Rows are points. To make a cloud, some directions were put in groups of two or more. Within a group, all points are equally far from the middle, so they leave a hole (a ring in 2 directions, a hollow ball in 3). The other directions are filled evenly. Then the cloud was stretched, turned, moved and blurred a little. How many holes are there, and how many directions does each take, smallest first?

Cloud:
[[-14 -51 -29]
 [-17  29 -24]
 [ -1  -2 -72]
 [ 51 -21  33]
 [-30 -52  -5]
 [ 19 -27 -17]
 [ 31  -5 -32]
 [-18  21 -51]
 [  2 -23 -12]
 [ 43  46 -40]
 [  5   2 -14]
 [-33 -26 -61]
 [ 29  15 -36]
 [-17 -56 -66]
 [-24 -15 -10]
 [  8  21 -38]
 [ 14  78 -11]
 [ 44  25 -23]
 [ 49  -3  24]]
Holes: 0

Cloud (27 x 4):
[[-28   8 -10  36]
 [ 12   4  31 -50]
 [  9  22  12  48]
 [ -8  25 -12 -57]
 [ 14  34   1 -46]
 [ 18  61  20  39]
 [-28 -31 -37  -4]
 [-39  85 -31 -24]
 [ 16 -36 -33  11]
 [-48  39  29   3]
 [ 16  28   0 -28]
 [  2  -9  49 -17]
 [-24 -13 -43   3]
 [-13  75   2 -16]
 [-24   5  51 -45]
 [-36  16 -20 -52]
 [ 42  55 -19 -42]
 [ -3  -8  45 -61]
 [ -2  52 -16  22]
 [-16 -79  22 -43]
 [ -9 -12  42  30]
 [ -7 -58 -36 -20]
 [-13  -7  45  11]
 [-56   4  35  -5]
 [  6 -28  48  19]
 [-24  62 -12 -23]
 [-52  -8  29   2]]
Holes: 0

Cloud (50 x 6):
[[  2  -9 -25 -11 -42 -43]
 [ 23 -14   5 -18 -75  11]
 [ 25 -55   5  32 -10  -8]
 [ -9 -68 -25 -40 -47  23]
 [-40 -54  31  23 -23  32]
 [ 13 -20   9 -77 -13  38]
 [ 28   3 -50  16  -7  38]
 [ 26 -48  -6  41 -15  -7]
 [-17 -26  22   2  27 -34]
 [-52 -15  47 -49  -4  -1]
 [ 10 -50 -25   3  32 -20]
 [ 22 -13   2  38 -17  48]
 [ 26  49 -33 -33 -18   4]
 [-52  14  23 -76   1  27]
 [-14 -17 -26 -29 -24 -44]
 [-50 -35  16  21   7 -12]
 [ 21 -58 -24  35 -21  -2]
 [ 28 -26  34 -20 -60  -2]
 [ 20 -21 -35   2 -49 -24]
 [ -3   3 -11  -7  58  -4]
 [-10   4  49   7 -42  55]
 [ 36  18  30  32 -16 -11]
 [-22  36  30 -12 -48 -29]
 [ 14 -48 -19  41 -34  27]
 [ -5   1  34 -34   5  72]
 [-26  17  35   6 -10  67]
 [ -7  63  -7 -15 -39 -16]
 [-40  49 -31 -49  -1  17]
 [-46  27 -43 -48  14  14]
 [ 35  13  26 -13 -62  16]
 [ 20 -38 -23 -16 -60  -8]
 [-19 -59 -19  31 -40  40]
 [ 11 -80 -11   3  10  16]
 [-20  49  -9 -65   7  -3]
 [-44  11  -3   9  18  66]
 [-38  -3 -25   3  10  76]
 [ 30 -10  25 -43  20  31]
 [-21 -14 -34  32 -15 -33]
 [-38  55  37 -34 -18  42]
 [ 21 -55  41 -25 -18   5]
 [-45 -28  27 -77 -20  39]
 [ 13 -30 -57 -35   9  44]
 [-54 -74 -30 -17  -6  38]
 [-28  36  45  -5 -42 -20]
 [ 14 -10  27 -34  32 -21]
 [ 23  -4  44  11 -44  36]
 [-41  61   7 -46 -23  30]
 [-52  11 -27  -5  36  44]
 [ 17 -73  -1  22  -7   6]
 [-53 -37  19 -57 -46  19]]
Holes: 3 (2, 2, 2)

Cloud:
[[ -2  -3  46  -8  16   5   0  56]
 [-27  17  27   4 -41  31  63 -10]
 [-40 -15  33  40  39  57  -7 -31]
 [ 13 -49 -21   9 -30  33  17  26]
 [ 10  28 -36  12  18 -53 -32  17]
 [ 55  10 -17   7  -6  46 -52  24]
 [ 21 -45   2  33 -41  30 -67   3]
 [-45  22   9  10  29  58 -60  15]
 [-62 -15  25  17 -32  30 -54  -5]
 [ 52 -42  -3   3 -55  -5   3   8]
 [ -9 -59   8  23 -42  44 -38  29]
 [ 19  54 -20   3 -51 -44 -20   9]
 [-32  33   3   3  -6  29  68  -1]
 [ 50  26   2  -1 -10 -24 -74  -5]
 [ 49  18 -22 -37 -65  11 -12  16]
 [  3  52  26 -32   2  11  46   4]
 [-32   7  12  45 -38 -38   4 -21]
 [ 11   8   7 -76 -29 -24 -43  -6]
 [ -6  15 -60  16   6  23 -24 -54]
 [ 14   4 -47 -17 -16 -30 -55 -30]
 [ 18 -43  25  21  53  42 -25  20]
 [-33  16  44  -5 -59  -7 -35  22]
 [ -3 -51  -3  12  -4  64  41 -10]
 [ 55   7  -2 -43  -7  -9  29 -38]
 [ 34  65  10  25 -15  -4 -57  -1]
 [ 38  34   1 -21  -4 -23 -11 -56]
 [-46  14   9   8   8  39  59   1]
 [  6  10  64  60  18  30 -31  14]
 [ 55   3  37 -23 -10 -40 -36   0]
 [ 17 -20   9 -15 -14 -15 -95   3]
 [-65  27 -31 -15  31  27   6 -23]
 [-15  22  48  33 -19 -35   3  -5]
 [-30 -22  13 -59 -19  38 -12  24]
 [ 14  30  51  -3 -19  75  40  -7]
 [ 47   5 -21 -10  20  20   8  40]
 [ 63   4 -12 -37   7 -18  23  -4]
 [ 73 -29  21 -24 -56  15  -4  20]
 [ -2  41  24  14 -29 -23   2  48]
 [-49  56  11   2 -34  41 -21 -19]
 [-75  14 -10  25   7  59 -29  -6]
 [-35 -38 -12 -14  31  53  24  -2]
 [ 30  42   4 -30 -25  17  52 -50]
 [ 12  32  48  17  13  38 -11  55]
 [ 37  13 -31  11  52   1  -6  15]
 [ 33  12  18  50 -44  84  26  -7]
 [ 13 -12 -34  -7 -20 -18 -31 -57]
 [ 28  24  43  53 -58  33 -44   6]
 [-23  19  11  56   4  80  41 -32]
 [ 17 -21 -13 -14  63  26 -23 -21]
 [-20  -6   2  -7  58 -21 -62   2]
 [ -1  48 -26  16 -12  66  52 -37]
 [-47  16 -26  -4  14 -23 -72   4]
 [ -6  22 -12  46   7 -25  50 -20]
 [ 22  46  31 -26  37  13  -8 -18]
 [  6  46  31  24 -53  10 -14  49]
 [-16 -31  -4  30  -9  13  20  47]
 [ 14 -15  -4  34 -38 -35  27 -22]
 [ 16  23   8 -66  30  11  14   0]
 [ 56   2  -5 -29  -8 -39 -28  33]
 [ 19  52  18 -20 -14  76 -16 -16]
 [ 16  31  27   5  -3  23 -85  36]
 [-16  20 -31 -35 -33  39  -7  27]
 [ 23   9  49  20  16  13 -80  18]
 [-16  15  24 -58   2  30  23  24]
 [-26   7 -42  70  -2 -11 -41 -23]
 [-20  13 -32  66  49  25 -18  21]
 [  9 -27  18  45  33  23  18 -37]
 [-49 -13   8  47 -44  47 -29 -27]
 [-12   4 -50  33  39 -35 -32 -20]
 [ 35 -15  17  -1  -3  72  29 -44]
 [-36 -38  33 -37 -27  32   1  23]
 [ -7  65 -18 -14   3  49 -37 -12]]
Holes: 2 (4, 4)

Cloud, 107 rows:
[[-30 -38 -17  -1  -7 -15 -12  52  44]
 [ 39 -36  -4 -11  52 -39  35   5 -53]
 [ 40  12  25  18   6  13  50  -2 -38]
 [-38  40   9  65   8 -18   5  76  28]
 [-11 -29   8 -53  13  19  92  12 -32]
 [-16 -71  11  13  33 -17  -8 -42 -14]
 [ 15  15  12  16  50  37 -12 -42  29]
 [ -5  -9  45 -40 -29 -78   6 -11 -33]
 [-13   5  31 -49 -20 -67 -13 -38 -29]
 [-13   1 -25 -46   3 -28 -24  36  30]
 [ -9   5  37 -36   0 -46  -3   6  52]
 [ 18  -5 -12 -23  -8 -33 -24  44  15]
 [-40  45 -40 -21  -7 -32 -11  -5  -2]
 [-19  10  -7  54  40 -59  15 -18 -50]
 [-31  17  48 -37  -7 -10 -48  29 -38]
 [ -4 -58 -17  -2   4 -43 -16  -5 -32]
 [-44  14  31 -15  36  38 -14 -24  -2]
 [-26   1 -17   0  77   9  24  43   5]
 [ 31 -70  33  46  15 -24   5 -37 -12]
 [ 21 -42  -6  -1  57   8  14   8 -22]
 [-46   9 -34   9   1   8  35  45 -13]
 [ 78   0  27 -14  16 -19 -24   0 -27]
 [-19 -23   8   4  16  -6   5 -56 -24]
 [ -2   1   9 -59  32 -27  50  19  15]
 [ 16 -11 -44 -29  26  16  31  24 -25]
 [-53  38  47 -55  19 -10  23 -16 -33]
 [-30   2  -5  -7  39 -31  39  43   1]
 [-10 -32  12  18  59 -69  34  -6   1]
 [-44  10  -1  -8  38  23  16  21 -10]
 [-37   1  -3   9  23  14  89   2  45]
 [  8  -4 -49   5 -19 -81  22  11 -59]
 [-70 -12  47   1  25   1  49 -26  -7]
 [-28 -28   9  -3 -16 -23 -37   4  64]
 [ 22 -18  34 -68   2 -19 -11 -11 -27]
 [-21  23   1 -48 -26  16  30 -10  71]
 [-39 -26   2 -46  41 -42  40 -14 -21]
 [ 53 -25  30 -31  31 -71 -25 -12 -25]
 [-25 -80  29 -22  11 -18 -12 -24  -5]
 [-35 -18 -12  41  -5 -67  38   8  16]
 [ 27  32  49 -35   3 -24 -51  30  18]
 [ 62  -4  -5  -8  24 -89 -48  17   1]
 [  6  13  11 -22  72 -15  14  20 -62]
 [-11  17   0 -36  34 -27  63 -27  16]
 [-37 -14  22 -22  30 -95  28  10 -12]
 [-18  39 -10  -5  13   1 -38  28   2]
 [ -4  -6  -5   9  18  13  51 -28  27]
 [-22 -19  58   3  15 -23 -10 -52  -6]
 [ 28 -42  22 -16  32 -53  -6  26 -12]
 [ -1   8 -48 -13  28 -14 -20 -13  36]
 [ -5  47  40  -7   1  -2  -4  -1 -39]
 [  1 -19  -1 -78 -13  -8 -32 -14   0]
 [-25 -35  62 -47  11  70  -4 -20   2]
 [ -8  -1  19 -28   2 -43 -33  10   4]
 [-21 -20  30 -43  -9 -92  -4  12 -34]
 [-25 -30 -31 -49   4 -36  46  30 -32]
 [-47  17 -16  39   1  47  74  24  59]
 [-22 -10 -17  18 -39  15  31 -62  42]
 [ 15 -37  71 -71 -10 -48  16 -41  -4]
 [-19 -57  -3 -35 -20 -40 -45  -1 -19]
 [ -4 -20   4  18 -12  59   5  -5  30]
 [ -9 -34  33  -6  -3 -32  44 -79 -20]
 [-58   3  19 -14 -29  45 -25 -15   1]
 [-22   8  -5 -36  62   5  28  19 -75]
 [ 52  19 -13 -27  50  28  68  17  14]
 [ 11  -5  -8  -8  -2 -52 -27 -21 -40]
 [  9  54  12  47  24 -22   0   5  23]
 [-30 -27  70  14  17 -16  23  -5  -9]
 [-19  -9   8  45 -14 -42  62  15  34]
 [-51 -19  23   2 -27  24  17  22   1]
 [ -9 -16  -4  -3  11 -62  90  -2  19]
 [-14   7   2 -56  10  22  45  62  -3]
 [ 17  19  11  26  53 -37 -11 -14 -42]
 [-19  10  -8  23  31 -27   0 -74 -30]
 [-35 -32 -11  22  66 -54  30  -7 -22]
 [-15 -19  47 -14  64 -84  31  32   8]
 [-27  18  51 -23 -21 -69  -9 -21  -3]
 [  5  27  72 -45   2  11 -40  31  25]
 [ -2  22  19 -21  12 -77   0 -52 -27]
 [-74  36   4 -19 -10  35 -12  21  38]
 [  0  30  39 -43   1  38  71 -41   3]
 [-11 -57 -13 -52 -16 -26  -3  -2  14]
 [-28  18  40 -61 -33 -13 -31   0   3]
 [  3  16 -24  53   2   6   7  57  -7]
 [  6  -8   8  25   0 -56  68  -1  43]
 [-12 -25  15  33  14   0 -66  37 -35]
 [-12 -38  35  39  14 -25   7   5 -38]
 [ 11  61  37   1  23 -31  69  17  12]
 [  3 -21   7  17  46   9  29  44  37]
 [-22 -37 -17  30  24  27  79 -10  21]
 [-28  -6 -14  29  64 -23   8  34  -5]
 [ 14 -42 -24  28 -11 -53  51  -6 -12]
 [-17 -37  16 -58  27 -23  40  10 -49]
 [ 11 -70  21   4  32 -23  38  18  48]
 [ 21 -21   1 -30  16 -27  28 -73 -10]
 [ 34  41  -6  -4 -27  12  15  12 -55]
 [ 20 -54   1 -60  46 -62 -32   5 -33]
 [ 34  20 -28 -17  17 -33  69   4   0]
 [-17  26 -10  55  -9 -75 -26  -4 -16]
 [-10  -1  26 -39 -22   7   6  45  16]
 [-72 -38  28 -24  50 -26  29   4 -23]
 [ 17 -27 -17   4  47 -42  31   3  14]
 [ -8   6  39 -20 -19  35 -16  18  59]
 [ 35 -22  39 -37  -5 -14  14 -29  20]
 [-31 -45  40 -35  11 -22  27  13 -27]
 [  8  10 -18  -5  53 -20  39   9 -81]
 [-25 -55  23  45  11 -52  33  -7  -6]
 [ 15  -2 -25 -10  14  29  27  26  -3]]
Holes: 0

Cloud (92 x 9):
[[ -2  19   3 -82 -25 -17  -1  18  11]
 [-23   6  23 -29  53  32  23 -35  49]
 [-41  16  85 -13  -6  15  25 -33 -17]
 [ -4 -35   2 -33   6 -10  45  91  19]
 [-20   0  14 -28   6 -12  56  60  64]
 [-36 -16  26 -39 -11 -52  26 -23 -47]
 [ 45 -19   8  -8  64  36  13   9  24]
 [ 21 -60 -59 -18 -21  14 -12  -1  31]
 [-24 -18  68  17   1  36  16 -57 -49]
 [ 45 -56 -31 -35  35  49  20  50  56]
 [  4  40  79 -44  22  11  -5  -8  -8]
 [ 52  50  -7 -25 -54 -14 -20 -21 -36]
 [-32  18  32  44  57 -28  25  34 -25]
 [-26  11   8  13  27  37 -32 -44  32]
 [ 15  55   4 -14 -40  36 -40 -11   0]
 [ 39  14  52  16  36  -8  31 -40  -1]
 [  7  31  45  40 -34 -57   1  23 -16]
 [-41  36  14  23  45 -37  11  31  22]
 [ 53  13  20  31  40  23 -15 -27  13]
 [ 18 -59 -46 -26 -13  16 -22 -20  26]
 [ 29  33  -3  11  25   8  40 -20  47]
 [ 61   9  51 -20 -37   7  -3  -7  27]
 [-20  33  19 -37  56 -16   7  41 -58]
 [-51   6 -22   5  16  42 -17 -41   5]
 [ 53  34 -29  18  18  43 -26  19  31]
 [-57 -40  -3 -15  43 -38  62  48 -30]
 [ 44  70  10  18  18   1  17  38   8]
 [-12 -11 -56  -7  23  16  10   5 -42]
 [ 15  33  13 -41  -1  53  33   5  61]
 [ 35  -2 -10 -31  45  24 -34 -30  50]
 [  8  58 -29  22 -25 -13 -24  27  28]
 [-48  -7  57 -53  18  65   8 -15 -35]
 [-38  24   8 -39  54  19  35 -14 -42]
 [-30  30  34 -21  42  15   4  33 -83]
 [ 30  14  36 -12 -11  38 -55  29 -27]
 [ 53  18   8 -57 -43  29 -27 -18  18]
 [-35  21  27  21  52 -49  39  18   7]
 [ 34  17 -46  27 -36 -23  -4  -1 -38]
 [ 14  54  -9  18   3 -25  21  71 -60]
 [-41 -24 -14   6 -13 -25  42 -35 -24]
 [ 42  -9 -20  -7 -26 -20 -17 -39 -49]
 [  0 -25  45 -28  46  22 -20  46 -29]
 [-11  38  10  44  22 -13 -28 -29 -59]
 [ 29   0 -32  -6  27 -67  60  19  -2]
 [ 42  65  -8 -23 -40 -47 -15   4 -15]
 [ -7 -35  42 -29 -34   7 -13  30 -55]
 [ 23  -1 -52  30 -29 -20  11  32 -23]
 [ -9  57  50  18  26 -24  41  53 -23]
 [ 25  26 -11  57  42 -28  26   2   6]
 [ 51  47 -36  43  10 -44  21  46 -37]
 [-19  48  -1 -24  53 -21 -20  -4  11]
 [ 13   2  13 -57 -48  -5  24  24 -61]
 [ 16  36 -54   6  57  -5  -4   2  41]
 [ 38 -38  -1 -16  -1  18   4 -35  70]
 [ 20  22 -24  55  18  13  29  18 -38]
 [ 44 -26 -17 -42 -15  21  27  26 -51]
 [ -6  29 -27 -22  11  60  45  37   8]
 [-43 -15  47 -29   5 -30  35   1  32]
 [ 28 -29  19 -19 -34   0  74  18 -39]
 [ 24   9  13 -23   0  53 -59  32  51]
 [-36 -21  63 -12  29  44  52 -32 -47]
 [ 14  60  -1   2   1 -40 -41  42 -22]
 [  8 -65 -30 -57  14  28  68  23  50]
 [  7 -26  43   5   7   1   9 -54  18]
 [-14  11  11 -39  39 -58  17  62 -49]
 [-32  18  28  18  23  31 -38 -29   9]
 [-29  43   7  27 -28  14 -19  19 -14]
 [-28 -15 -33 -36  17 -54   4 -14  36]
 [ -5   5  63  24  31  -5   7  48   3]
 [ 13  -6   3 -35  -1  71  -2 -63   6]
 [ 27  37  -9  14  66   8  25   3  -6]
 [ 45  11 -23 -81  11  31  15  27  42]
 [ 40  55 -18 -34 -15  23   1 -38  11]
 [-30 -16 -73  23  47  -9  23  35   8]
 [  0  57 -16  -2 -44  22  -2 -14  19]
 [-52 -88  -6  -3  16  38  12   3  32]
 [-30  11 -64 -10  72 -21  34  32  24]
 [ -1   9 -18 -48  43  61  39 -23  36]
 [-34  24  44   6  36  36  -5  27 -67]
 [ 26  22  36   4  15  12  51  54  18]
 [-16 -20  -3   4 -44  24  57  29  -2]
 [-22  64   2 -44   7  -6  35  40 -16]
 [-17  41  32  -5 -12  35 -53  -8 -13]
 [-66   0 -19 -18  44  32  63 -12   7]
 [-37 -36  55 -67  11  12  46  30  10]
 [  2  20  38  -7 -11  -7  80  39  -8]
 [ 24  38  88  21  -8  -6 -16   1  -7]
 [-32 -16  30  15 -29   2  -9  19  38]
 [-75  -4 -10 -36  31 -39  59  60  -5]
 [  4 -14   6 -16 -65 -20  -3  19 -11]
 [-22  53 -21 -25 -40  13 -21   0  24]
 [-16 -27   4   4 -39 -21 -13  45   8]]
Holes: 3 (2, 3, 3)

Cloud:
[[ -6  -3  40  -5  25 -17   6  12 -54]
 [-39   5 -18   6 -30  -9  46 -30 -25]
 [-19   0 -21 -28  64  17  25  10 -42]
 [ 12 -48 -29  26 -13  10  -7 -33 -15]
 [-53   4  -8  -2  -5  20 -26   1 -26]
 [  5 -32 -16  22   0 -14 -45  -1  31]
 [  2  -7   8  18 -22 -43 -13  -3  -8]
 [ 11 -12  50 -25 -11  -3 -65 -23  15]
 [-48 -53 -11  -5   7 -18  19 -13 -27]
 [-16 -49  36  26 -29  -4 -17 -51 -23]
 [ -1  27   5  33 -21  -5   7  21 -37]
 [-21 -22  33 -16 -39 -28  60 -16 -19]
 [-25   9  26 -47  42  42   2  -2  20]
 [-33 -22  -5 -18   6 -40  33 -64 -15]
 [-23 -40  45 -34  38  28 -28 -61 -23]
 [ -1 -28  48  14  31  28 -25 -20 -30]
 [ -6  43  51  16 -16   6  -5 -13  -1]
 [-57   2  -1  30 -13 -11  15  14  18]
 [ 27 -55  40  25  -4  37  -7  -1   0]
 [  2  28   2  29 -12  46  17  -5  17]
 [ 10 -23  68 -51  19 -13  -1 -22 -12]
 [-14 -47  20 -38  15 -22 -29  10 -50]
 [-27 -47  16  32  15 -16  10   7  24]
 [-17 -56  23 -41  57  34 -10 -17   8]
 [ 33 -57  -7 -31  -8   5  11   7 -21]
 [-39 -34  -3  -3 -36 -13 -43   9 -16]
 [ 16 -24  10  28 -23  34  30 -53 -42]
 [  8 -49  52 -19  14  10 -40 -13 -15]
 [-46  25 -12   1 -19 -13  41   1 -28]
 [ 36 -14 -15 -15 -36  22  21 -22  25]
 [ -2  15  95 -28   8  20  11 -20 -23]
 [-18 -46  59 -14  28  14 -33  -4 -16]
 [-34  -9  -2 -44  19  13 -35   1  29]
 [  2 -51   0   3  32   1   4  -9 -29]
 [  8 -46  55   7   7 -12  -7 -50   6]
 [  1 -20 -17 -45   0  21  26 -19 -24]
 [ -9 -21 -10  58   3 -20  19   4 -42]
 [  8  -5  17  10 -52 -29  12 -76  -5]
 [ -9 -13  10   1 -51 -49  -3 -36 -11]
 [ -8 -47  51 -42  21 -25  -8  18 -50]
 [-30  -8  -7  18  -1 -24 -48  32  26]
 [ -1  -6  -3 -63  -2 -19   9 -14   8]
 [-35 -33  18  22 -67  12 -32 -14 -21]
 [ 33 -23   3  15 -23 -10  32  -9 -16]
 [-50   0  23  37  39  28  -6 -13 -12]
 [-10 -61  49  31 -15   0  -2 -30  -6]
 [-19  -2  23   8 -53 -23 -20 -61  -6]
 [-21  19 -24 -37  47   8  25   4 -45]
 [-10 -19  -8  -5  78  40 -18 -38   1]
 [ 26  13  19 -21  28  -7 -55 -27  14]
 [-47  -6  46 -35  34  41  24  -9 -22]
 [  5   7 -18 -13  20 -38  30 -15 -49]
 [-35 -41   1 -22  -2  16 -19   5  -1]
 [-40  35   7  21 -19  -3  35   6  -7]
 [  2 -23  35  29 -54 -20 -28   7  31]
 [ 13 -26  37 -30 -10  44  35 -29  16]
 [-41 -34  74 -36  23   7  -1 -19   0]
 [-65   3  38 -32 -10  15   0   9 -22]
 [  2   1 -16 -21  31 -32 -47  11 -25]
 [-39  -4  14  18 -45 -31  26 -28  -5]
 [-17 -20   8  14 -21 -36 -13 -48  -1]
 [-39 -21   2 -21   2 -24 -17  34  34]
 [-18   0  39  -3  64 -12 -15  -6  27]
 [-12 -10 -19  -9  53  -1  41  10 -53]
 [ 28 -31  14   1  38  14 -48 -12  17]
 [  1 -75   4 -13 -28  22  -7 -51  -2]
 [ 29   1 -35  23 -37  33 -12 -23  -9]
 [-11 -14 -21  39 -18 -47 -14 -25  15]
 [  1 -15  55 -10  24  84 -24  23   8]
 [ 52  -2 -32  24 -40  19 -21 -21   4]
 [ 26  -6 -29  44   8 -13 -29  11  13]
 [-30 -15 -39  14 -13  -1  10 -12 -57]
 [ -2  -7  45 -46 -19 -22 -24  31  -1]
 [-76 -27  28  -6  22  -5   5  24 -35]
 [-19 -15 -14  -9   3   2 -41   2 -51]
 [-36   9  24  47 -20  13  -2 -17  32]
 [  7 -44 -49  23   7 -46  10   6 -21]
 [ 13  15   2  16 -12  -9  -4  13 -28]
 [-20 -50 -18  10 -17  -2  -9  24 -21]
 [  3 -11 -14 -18  25 -52  -1 -24 -54]
 [-18  21 -17 -36  13 -52  26 -24 -49]
 [ -3  11  -8  68 -14  25  -6  30 -15]
 [ 18  26  29  -4  22   3 -20  16   9]
 [  2 -25   5  15  15  12   1  39 -19]
 [-46 -23  24  -4  43 -23  -2 -17 -10]
 [-35  32  29  -3  15  41   4  17  21]
 [-25  25 -12 -32   9 -21  -7  33  29]
 [  4 -45 -37  -2  31  12 -28 -16  15]
 [ 14 -19  29 -38 -20  -2  -2 -79  12]
 [-46  -1  20  -5   4  29 -20  29 -58]
 [-35 -14  38 -56  20  52   1  40 -15]
 [ 10   8  -4  42  10  48 -11  26   7]
 [-30 -42   1  -6  27   5 -11  -1 -25]
 [-34 -38  16 -27  16  25 -25  35 -25]
 [-38 -16  36 -40  -3  30  11 -18 -11]
 [ -3  -9  28 -28  46  -3  22   4 -63]
 [ 33   4  10 -17  -1  -7 -27  11  22]
 [-11  38  46  -4 -39   4  -1  -3 -37]
 [ 16  -8   5   3 -52 -23 -50 -56  20]
 [ 23  27  -5 -13 -68  14 -21 -37  -3]
 [-52  -7  -5   4 -10 -31  14  20  18]
 [-12  17  41   9 -33  17  35 -37 -18]
 [-21 -48  26  -8 -28  37  28 -17  -7]
 [-15  -4  15 -13  15 -35 -34  49  16]
 [-24  16  27  12   7  44  30 -29 -25]
 [ 18 -12  30 -57  38  47  12 -17 -23]
 [-28  20  29  15 -10  15  42 -38 -14]]
Holes: 1 (3)
